Each point is reached from the start by the listed moves, each made once or not at all, plus a little noise. Is the number of moves made odd or even? Then give how often each move was made.

Moves:
(1): |  0.33 | -0.02 | -0.27 | -0.02 |
(2): | -0.35 |  0.42 |  0.21 | -0.48 |
(3): | 0.16 | 0.15 | 0.61 | 0.01 |
Start: |  0.09 |  0.36 | -0.20 | -0.02 |
Points:
|  0.07 |  0.78 | -0.27 | -0.53 | => even (1, 1, 0)
|  0.60 |  0.48 |  0.10 | -0.01 | => even (1, 0, 1)
|  0.27 |  0.44 |  0.42 | -0.03 | => odd (0, 0, 1)

Moves:
(1): |  0.29 |  0.05 |  0.22 |  0.01 |  0.18 | -0.23 |  0.09 | -0.26 |
(2): |  0.11 |  0.51 |  0.19 | -0.43 | -0.29 |  0.28 |  0.28 | -0.23 |
(3): | -0.06 | -0.19 |  0.27 |  0.21 | -0.09 | -0.31 |  0.16 |  0.52 |
(4): | -0.16 |  0.26 | -0.01 |  0.02 |  0.11 |  0.20 | -0.17 |  0.08 |
(5): | -0.06 | -0.06 |  0.08 | -0.38 |  0.23 |  0.14 | -0.40 |  0.32 |
(6): |  0.43 | -0.05 | -0.01 |  0.14 | -0.13 |  0.23 |  0.07 | -0.08 |
(7): |  0.05 | -0.19 | -0.05 | -0.03 |  0.29 | -0.07 |  0.26 |  0.10 |
(8): |  0.22 |  0.12 | -0.38 | -0.17 | -0.04 | -0.22 | -0.06 |  0.16 |
Start: |  0.26 |  0.13 |  0.00 | -0.14 |  0.02 | -0.13 | -0.18 |  0.04 |
Points:
|  0.79 |  0.77 |  0.08 | -0.35 | -0.40 |  0.05 |  0.10 |  0.47 | => odd (0, 1, 1, 1, 0, 1, 0, 1)
|  0.08 |  0.67 |  0.55 | -0.79 | -0.04 |  0.16 | -0.32 |  0.75 | => even (0, 1, 1, 1, 1, 0, 0, 0)
|  0.70 |  1.07 |  0.00 | -0.69 | -0.02 | -0.08 | -0.01 | -0.22 | => even (1, 1, 0, 1, 0, 0, 0, 1)
|  0.66 |  0.47 |  0.45 | -0.94 |  0.43 |  0.00 |  0.09 | -0.03 | => even (1, 1, 0, 0, 1, 0, 1, 0)
|  0.59 |  0.48 | -0.15 | -1.13 |  0.23 |  0.03 | -0.12 |  0.42 | => even (0, 1, 0, 0, 1, 0, 1, 1)
|  0.44 |  0.09 |  0.43 |  0.08 |  0.51 | -0.52 |  0.15 |  0.46 | => even (1, 0, 1, 1, 0, 0, 1, 0)
